Each point is reached from the start by the listed moves, each made 0, 1 or 2 times, or once backwards (-1), plus a little noise. Say if it took an odd or an even number of moves. Then give how often each move was made.

Moves:
(1): 0.02; 0.23; 0.17; -0.30
(2): -0.09; 0.21; 0.06; 0.38
(3): 0.06; -0.12; 0.31; 0.06
Start: 0.10; 0.05; 0.03; 0.02
Points:
0.05; 0.41; -0.12; -0.34 => even (1, 0, -1)
-0.09; 0.49; 0.13; 0.77 => even (0, 2, 0)
0.04; 0.17; -0.30; -0.06 => odd (0, 0, -1)
-0.17; 0.36; -0.32; 1.00 => even (-1, 2, -1)
0.05; 0.74; 0.44; -0.23 => odd (2, 1, 0)

Moves:
(1): -0.06; 0.02; 0.30; 0.06; -0.07; -0.04; 0.30; 0.08; -0.15
(2): -0.38; -0.01; 0.21; 0.10; -0.12; 0.09; 0.13; 0.06; 0.02
(3): 0.16; -0.17; -0.02; 0.10; -0.19; 0.21; -0.06; -0.30; -0.08
(4): -0.12; -0.01; -0.10; 0.05; -0.36; -0.04; -0.09; 0.04; 0.12
(5): 0.02; -0.17; 0.07; 0.08; -0.01; 0.08; -0.10; 0.25; 0.16
(6): -0.08; 0.27; 0.15; 0.38; 0.08; -0.10; -0.24; -0.04; -0.14
(7): -0.02; 0.06; -0.18; 0.09; 0.08; -0.07; 0.15; 0.11; 0.04
(8): 0.02; -0.15; -0.09; 0.01; -0.09; -0.06; -0.08; 0.23; -0.35
(9): 0.02; 0.09; 0.01; -0.21; -0.11; 0.22; 0.14; 0.05; 0.08
Start: 0.11; -0.17; 0.09; -0.18; 0.17; -0.06; 0.11; 0.03; 0.24
Points:
-0.15; -1.04; -0.07; -0.57; -0.26; 0.91; 0.40; 0.95; 0.17 => odd (-1, 2, 1, -1, 2, -1, 1, 2, 2)
0.38; 0.22; -0.08; 0.23; -0.25; 0.48; -0.49; -0.65; -0.44 => odd (-1, 0, 2, 0, -1, 2, 0, 1, 2)
0.83; -0.88; -0.83; -0.81; -0.26; 0.52; 0.02; 0.58; 0.06 => even (-1, -1, 1, 0, 1, -1, 1, 2, 2)
-0.16; -0.87; 0.15; -0.16; -0.35; 0.61; 1.12; 0.35; -0.53 => even (1, 2, 2, -1, 0, -1, 2, 2, 1)

Moves:
(1): 0.29; -0.01; -0.04; -0.20; 0.01; 0.20; 0.11; -0.03; -0.01; -0.15; 0.23; 0.06; -0.12; 0.09; 0.24; 0.05; -0.05; -0.12; -0.04; 0.15; -0.10
(2): -0.03; 0.12; -0.09; -0.13; 0.02; 0.05; 0.06; 0.12; -0.15; -0.42; -0.04; 0.34; 0.04; -0.16; 0.11; 0.12; -0.10; 0.02; 0.01; -0.04; 0.19
(3): -0.03; 0.22; 0.19; -0.22; -0.02; 0.08; -0.10; -0.08; -0.12; 0.36; -0.10; -0.29; -0.09; -0.03; -0.04; 0.07; -0.14; -0.03; 0.12; 0.27; 0.09
(4): -0.29; 0.20; 0.14; 0.11; -0.15; 0.04; 0.14; 0.14; 0.14; 0.17; 0.19; 0.07; 0.12; 0.00; 0.08; -0.06; -0.36; -0.19; 0.03; -0.35; -0.21
(5): 0.01; 0.02; 0.53; 0.00; 0.02; 0.14; 0.36; -0.12; -0.24; -0.13; 0.01; 0.00; 0.20; -0.01; -0.09; 0.23; -0.02; -0.01; -0.13; 0.01; -0.04
(6): 0.01; -0.18; -0.07; -0.12; 0.03; 0.15; 0.08; -0.05; -0.02; -0.13; -0.11; 0.01; 0.20; 0.44; 0.02; 0.14; 0.00; 0.12; 0.10; 0.25; -0.18
(7): -0.29; 0.15; 0.08; -0.16; 0.05; -0.05; 0.08; 0.06; 0.05; 0.09; 0.26; 0.29; 0.06; 0.06; 0.30; -0.01; 0.05; 0.10; 0.05; 0.23; -0.26
(8): -0.04; -0.19; -0.03; -0.27; 0.07; -0.14; 0.09; 0.14; -0.10; 0.05; -0.13; 0.26; 0.23; -0.12; 0.00; 0.03; 0.31; -0.16; 0.15; -0.16; 0.50
(9): 0.00; -0.02; -0.17; 0.31; 0.09; -0.04; -0.27; 0.16; 0.15; 0.09; -0.21; 0.03; -0.19; -0.22; 0.22; 0.05; 0.34; -0.24; 0.19; 0.16; -0.20
(10): 0.06; -0.02; -0.43; -0.21; 0.34; -0.22; -0.04; 0.21; -0.19; -0.06; -0.21; -0.18; -0.18; 0.01; -0.24; -0.13; 0.35; -0.14; 0.22; -0.08; 0.06
(11): -0.32; -0.24; -0.15; 0.33; 0.07; 0.42; 0.00; -0.04; 0.40; 0.10; -0.18; 0.03; -0.07; 0.09; -0.43; -0.27; 0.16; 0.42; 0.02; 0.50; 0.09
(12): -0.29; -0.13; 0.18; -0.26; 0.01; -0.18; -0.18; 0.42; 0.38; -0.02; 0.00; 0.45; 0.06; 0.17; -0.29; -0.24; -0.06; 0.15; -0.01; 0.17; 0.28
(13): 0.00; 0.29; -0.46; -0.01; 0.09; -0.27; -0.07; 0.43; 0.03; -0.02; 0.21; -0.09; 0.14; 0.32; 0.18; 0.47; 0.16; -0.12; 0.49; 0.08; -0.11
(14): 0.07; 0.17; -0.01; 0.17; -0.06; -0.08; 0.12; 0.21; -0.13; 0.06; -0.37; -0.03; 0.10; 0.27; 0.22; -0.10; 0.11; 0.04; -0.11; 0.25; 0.18
(15): 0.07; -0.13; -0.09; 0.13; 0.23; 0.08; -0.17; 0.10; -0.14; 0.16; -0.02; -0.06; -0.05; 0.10; 0.05; 0.02; -0.06; 0.17; 0.10; 0.10; -0.09
(16): -0.18; -0.07; -0.06; -0.06; 0.04; -0.03; -0.02; 0.18; 0.04; 0.21; 0.18; -0.24; 0.11; -0.01; 0.04; -0.01; -0.22; 0.08; -0.13; 0.13; -0.08
(17): -0.15; -0.02; -0.01; 0.16; -0.17; -0.05; -0.27; 0.07; -0.27; 0.33; -0.15; -0.10; -0.46; -0.07; -0.05; -0.07; 0.10; 0.02; -0.17; -0.15; -0.02
(18): 0.20; -0.13; 0.17; 0.12; 0.04; 0.10; 0.02; 0.18; 0.15; 0.15; -0.13; 0.19; -0.21; -0.33; 0.16; -0.04; 0.06; 0.19; -0.05; -0.22; -0.24
(19): -0.24; -0.06; -0.42; -0.02; -0.19; -0.35; 0.13; 0.16; 0.33; 0.16; 0.17; 0.51; -0.08; 0.00; -0.07; 0.00; -0.06; -0.33; 0.08; 0.28; -0.07
(20): 0.00; -0.03; -0.11; 0.08; -0.06; 0.11; 0.04; 0.11; -0.06; -0.07; 0.10; 0.18; 0.08; -0.31; -0.13; -0.13; 0.18; 0.09; 0.05; 0.14; -0.12
Start: -0.03; -0.19; 0.12; -0.12; 0.02; 0.06; -0.17; -0.12; -0.29; 0.06; -0.03; -0.42; -0.05; 0.07; 0.27; 0.02; 0.03; 0.08; 0.02; -0.30; -0.03
Points:
0.84; -0.03; 0.25; -0.21; 0.68; -0.56; -0.52; 1.15; 0.01; 0.14; 0.11; 0.53; -0.15; -0.37; 0.99; 0.44; 0.10; 0.17; 0.76; -1.02; -0.33 => even (0, 0, 0, 0, 0, -1, 0, 0, 0, 0, -1, 1, 1, 0, 2, -1, -1, 2, 0, 0)
-0.60; -1.05; 0.89; -0.43; 0.04; 1.30; -0.26; 0.52; 0.39; -0.51; -0.28; 0.23; 0.31; 0.17; -0.79; -1.06; -0.63; 1.18; -0.55; 0.25; 0.57 => even (1, 1, 0, 1, 0, 1, -1, 0, 0, 0, 1, 2, -1, 0, 0, 1, 0, 0, -1, 1)
0.22; -1.28; 1.72; 1.01; 1.01; 1.93; 0.05; -1.07; 0.12; 0.42; -0.89; -0.63; -0.25; 0.03; -0.75; -0.91; 0.28; 2.77; -0.53; 0.58; -0.68 => odd (-1, -1, 0, -1, 1, 0, 1, -1, -1, 0, 2, 0, -1, 0, 2, -1, -1, 2, -1, 0)
